Each row is a point. To make a cloud, some directions were put in groups of two or more. Within a group, all points are equally far from the middle, so they leave a hole (a ring in 2 directions, a hollow ball in 3). The other directions are filled evenly. Then the cloud was stretched, turned, moved and blurred a little. How many holes are there, and how many directions does each take, smallest first?

Cloud, 19 rows:
[[ -7  63  26]
 [ 74 -12  23]
 [ 68  25 -44]
 [-17  58  26]
 [ 22 -40 -63]
 [ 32 -63 -19]
 [-42 -21  26]
 [ 32 -12  58]
 [ -2 -30 -69]
 [-10  69   0]
 [  1 -36 -64]
 [ 49  35 -56]
 [-53 -12 -24]
 [-29 -46  17]
 [ 19 -64 -31]
 [ 31  68  21]
 [ 78  -9  21]
 [ 14  72  10]
 [ -3  13  59]]
Holes: 1 (3)

Cloud (29 x 4):
[[ 13  45  58 -20]
 [ 57  42  -6  -1]
 [-31 -19 -17  25]
 [ 82  -7   6  32]
 [ 21 -21  -7  70]
 [ 39 -37 -15  30]
 [-19  13  37 -10]
 [ 73  22 -38  21]
 [ 30 -10 -34 -18]
 [ 10 -30  60  79]
 [-41  -2  69  32]
 [  9 -35  25  30]
 [ 95   6 -44 -11]
 [-12  25  73  23]
 [-41   3 -45 -32]
 [ 66 -27 -30 -22]
 [ 61   2  33  -1]
 [ 17 -20   3  20]
 [-23 -22  61  69]
 [ 44  11  23 -12]
 [-49 -15  -6  65]
 [ 27  -9 -21  52]
 [-37   3  55  57]
 [-17 -19  60  22]
 [ 19  22   2  79]
 [ 49  39 -53 -23]
 [ 73  10  61 -28]
 [  7  49  41  21]
 [ 48 -38   0  18]]
Holes: 0

Cloud:
[[  2 -10 -72   1 -35  -1]
 [-29  75 -47  46 -52   3]
 [ -1 -20  52 -20  42   7]
 [-76 -15  25  30  26  13]
 [-12 -12 -75  23 -14  -7]
 [-22 -37 -13 -35 -23 -45]
 [-48  36  63  40 -63   9]
 [-76  28 -42 -34   6  11]
 [-15   0 -34 -25  12  67]
 [ 13  58  32  65 -29 -20]
 [ 42  35 -28  53   5 -15]
 [ 29 -16 -19  57 -16   6]
 [ 44   2  44  39 -25  -4]
 [-12  95  -5 -10 -36  47]
 [-79   4   7  40  25 -22]
 [-60  86 -24  24  33  29]
 [  7  10  35   9  60 -23]
 [ -9 -27 -31  33  44 -15]
 [-22  50  49  14  48 -23]
 [-34  69 -22   1 -76  21]
 [ 39  12 -12  51  14 -28]
 [-76   5  15  35  17 -35]
 [-78  36 -17 -42  -2  13]
 [ 18  64 -32  51  19 -30]
 [-35  65 -30  68 -51   9]
 [-26 -41   0  41  -8 -40]
 [-40  23  19   2 -73 -42]
 [-18  87 -54  -8  24 -22]
 [ 10 -19  13 -50  32 -33]
 [-78  32  61  -5  -5   6]
 [-61  29  67  15 -53  21]
 [  5  28  30  30  55  35]
 [  8  31  36   0  33 -56]
 [ 10  50 -35  23  64  -7]
 [-16  61  79  19 -25  18]
 [-45  24 -14  71 -53  33]
 [  3  86 -43  50 -21 -14]
 [  6  67 -48 -20  51   0]
 [-69  78 -24  20  11  48]
 [ 11 -22 -48 -40 -18 -28]
 [-19  85 -44  38 -53   7]
 [-53  -9 -20  56  -4 -34]
 [-78  41 -34 -34   4  13]
 [-38  28  39  29 -68 -38]
 [-44 -16  52   9 -67  20]
 [-61  26  28  14  -5 -60]
 [-73  57 -42  34  28  -4]
 [-73 -21  30 -17   9 -24]
 [-26  79 -57  33 -40 -15]
 [-65   3   6 -44 -22  39]
 [ -9  79 -44  26  44 -19]
 [-73  31  -1 -37 -24  40]
 [-65  -3  16  48   1  55]]
Holes: 3 (2, 2, 2)

Cloud, 90 rows:
[[-13 -81  12  27  29  13  44 -28  10]
 [ 25  -6  16  -9 -11  14  34  14 -25]
 [  5  10  -8 -36 -52  10  34 -29  14]
 [-45 -25 -15  29  27   0  69  -7  41]
 [-47 -39  68   2 -17 -21  25  -1  76]
 [-45 -24 -20  44 -10 -39  28  -3  65]
 [-11  -1 -32 -46 -10 -45  19 -29 -44]
 [ 53  10 -58 -44 -18 -40   3   2  26]
 [-13  10 -20  45  27 -38  64  33  30]
 [ 39 -62 -28  51 -11  19  49 -28 -10]
 [ 38 -20   4  30  -9 -50  37   9  38]
 [-20 -44 -13  -4  11 -31 -21 -47 -30]
 [-21 -62  54  30  32  24  20  -3 -21]
 [ -4 -81   9   5   8  -4  15  12   1]
 [-32 -67  55 -10 -33 -13   6   0  25]
 [ 22 -13  37 -13  -7 -35 -39  30 -15]
 [-39  48  29  29   0 -34   5  15 -15]
 [ -8   1 -46   4  -6  11  36  -2   3]
 [-12  -8 -14 -13  77 -21  -3  -6  13]
 [-44  -1  31  -6 -36  -3  20  48   1]
 [ 16 -37  25   4  25  -9  -8  47  40]
 [ 47  -3  -8   7 -22 -66 -27  24  21]
 [-13 -31 -14  25   5 -74  -3 -59 -17]
 [-31 -13  32 -17 -15  59  53  -3 -49]
 [-56 -30  -7 -35   8  19 -11 -43 -13]
 [ 16 -36  29 -29  35 -39  41  17  52]
 [-30  19  24 -24  47 -16  32  40  54]
 [-33  -8 -18   2  11  24  74 -26  27]
 [ 15 -56 -25  -7 -25   0 -26 -22  14]
 [-28 -46 -17  53 -30   1   4  46  31]
 [-50 -12   6 -47 -15  36  11   9 -13]
 [ 14  30  27   9 -16 -32  14 -56 -16]
 [-58   8   9 -54 -24 -25  43 -58 -45]
 [-11  49  16  17  -9 -15 -17  31  40]
 [  1 -46  28 -23  16 -10  34 -28  24]
 [ -1 -20  -2 -29  48 -14  10 -56  19]
 [ 12   5  25  15 -18  12  76 -13  27]
 [ 14   9  -9 -23   2 -27  34  14 -16]
 [-21  19  -4  -7  -5  33   3 -59  59]
 [ 17 -53  10  11  19  15  43  13 -64]
 [-14 -30  19 -47  -8   3  95 -27  16]
 [-22  -6   8  -8  -8  12   5  19  63]
 [-29 -52  48 -50  16  -6  20  -9  26]
 [ 46  18 -26  12  31  18  50 -12 -12]
 [-24  16  59  21 -40  -2  59 -22  -7]
 [-24 -33  50  -9 -18  52 -23   5   9]
 [  3  12 -28  39 -16 -16  11  29 -31]
 [ 13 -66  31  14 -43   2  30  14  -5]
 [-13  -6  35  40   7  17 -17 -78  -5]
 [-46  -6  16   2  19  64  26 -16 -48]
 [ 42 -29 -35  -1 -54  22   8  -6 -17]
 [-44   1  36 -37  -6 -22 -24  -2  37]
 [ -9 -14  23 -33 -57 -13  19  22 -25]
 [-17 -85  21  22  16   5  45 -14  24]
 [-28 -21  41 -13  36   9   0  13  15]
 [ -5 -54  11 -18  38   8  11 -26 -24]
 [ 18 -11 -31  25 -21 -40 -60 -15  30]
 [ 36  31  21   0 -34  13  -9 -22 -32]
 [-28  19 -16  13 -38 -35  10  13  65]
 [-35 -43 -18   3   1  -1   2  57  15]
 [-15  14  40  13 -42  17  46  32  36]
 [ 45  -4  10  46  38 -46  47   6  18]
 [-54 -28 -17  21 -41 -49 -31   5  21]
 [-18  -8 -21  42  16   8 -39  16 -30]
 [-16 -40 -55  -7 -33  36   3  45 -39]
 [  0 -44  18 -38 -14 -22  19 -30  32]
 [-25 -43  88  12 -22 -13  23 -23  -9]
 [  8   0   0  14 -11  -5  63  28  22]
 [-18 -26  37 -55 -11 -32  28 -14 -34]
 [-27  13 -22 -30  11 -52 -51  19  27]
 [-29  -8  22 -16 -17  29 -31 -11  14]
 [-33  -7  27   8   0  21  24  27  38]
 [-24  30  -3   6  23 -48 -43 -25  20]
 [ -5 -38 -64 -12  10 -11 -20 -42  35]
 [  3 -33  32 -26 -37  -1 -11 -28 -29]
 [ -9 -17  38   6 -46 -53 -18 -34 -14]
 [-46  20 -32 -11   4 -36  30 -38 -37]
 [-48 -45  -9  33  18 -43   8  -7  19]
 [  2  33 -28  -6   3 -52  18 -35 -36]
 [ 37 -47 -36  38 -31  18  32 -13 -26]
 [-44  -9  28  15 -10  55  29  -3 -12]
 [-19 -40 -54  11  -6  37  -4 -35  23]
 [-40  51  31 -16  12 -23 -34 -13  12]
 [-49 -28  11 -17  33  31  25 -51  11]
 [ 41  -9 -10   6 -10 -30 -25  41 -57]
 [ -4   1 -35 -19 -67 -13  36 -30  31]
 [-51 -47  34  -8  -2 -41  -3  28  27]
 [ 23 -13 -26  10  48 -48 -26 -23 -42]
 [  9  -3  37 -47 -18   4  17 -13 -35]
 [ 18 -14  59  10  -4 -54  22  33  20]]
Holes: 1 (2)
